Each row is a point. Examples show where two turns around zero, p and q, send a point. Where does a point land after both, in the order given? Backwards means that the second turn is done in reverse. Each puzzle has new turns, and all numbers are rounded.
In the rows, zero is written as 100.

Turn p:
106,151,55 -> 93,137,43
113,83,137 -> 107,100,142
84,97,120 -> 82,91,117
97,69,87 -> 118,71,97
Turn q:
60,99,106 -> 90,118,135
85,124,140 -> 81,145,95
139,112,77 -> 96,68,66
116,65,77 -> 133,69,104
Where do these land?
q, then p: 94,176,114 -> 41,75,57
q, then p: 126,86,108 -> 126,108,85
q, then p: 97,100,66 -> 106,72,119
p, then q: 100,69,108 -> 130,109,92
p, then q: 84,69,104 -> 134,105,107

Turn p:
120,81,83,106,100,114,80,107 -> 116,117,105,103,85,110,117,124
79,95,123,119,99,92,95,78 -> 121,90,114,94,107,100,95,68
107,134,93,104,83,99,74,99 -> 110,106,78,134,84,100,87,94
89,97,120,94,89,79,113,132 -> 99,62,88,88,107,80,96,111
93,88,83,119,89,76,114,107 -> 106,78,95,107,124,111,122,104
111,111,121,108,114,84,115,105 -> 90,91,108,106,107,68,106,91
103,118,72,116,116,127,81,91 -> 109,139,108,127,105,113,89,108
104,86,116,67,99,120,128,95 -> 65,94,114,69,84,104,92,103
95,90,88,67,112,110,100,86 -> 83,123,91,74,97,114,97,99
Turn q:
104,103,92,115,118,93,124,110 -> 95,80,102,110,73,99,91,102
91,111,88,61,95,129,87,117 -> 96,122,94,75,109,138,97,121
101,97,105,88,102,88,121,88 -> 104,75,90,105,109,99,101,106
93,95,120,117,99,79,63,118 -> 104,125,130,95,102,65,102,108
121,95,95,89,97,116,97,118 -> 101,106,91,71,87,108,102,99
106,112,96,110,88,87,83,102 -> 105,113,112,105,95,93,122,99
92,101,113,112,89,102,111,118 -> 89,89,124,91,99,100,97,93
99,104,108,109,115,103,97,24 -> 132,101,72,150,130,96,91,70
93,84,83,98,96,103,117,107 -> 74,90,89,97,95,104,98,102
Where do these land?
q, then p: 134,85,78,93,125,115,92,72 -> 91,120,79,135,100,132,120,108
q, then p: 117,78,93,97,118,133,93,97 -> 100,124,71,113,89,123,96,96
p, then q: 113,77,87,89,82,93,142,73 -> 74,81,95,103,130,123,65,91
q, then p: 111,103,71,82,124,115,93,112 -> 97,99,82,121,88,120,84,127
q, then p: 75,104,100,120,112,87,103,115 -> 128,77,103,100,100,88,90,94
p, then q: 96,87,118,92,95,88,121,98 -> 91,91,84,97,122,92,91,110
p, then q: 78,111,111,91,100,88,76,110 -> 107,118,77,102,89,91,121,109
q, then p: 89,125,116,117,83,102,109,88 -> 102,102,136,94,94,91,102,82
p, then q: 99,107,116,86,88,102,89,108 -> 91,112,94,94,106,93,121,102
q, then p: 111,112,123,124,90,88,104,108 -> 95,82,111,88,84,89,115,78
q, then p: 77,110,88,110,82,90,77,118 -> 93,78,106,105,113,80,70,92
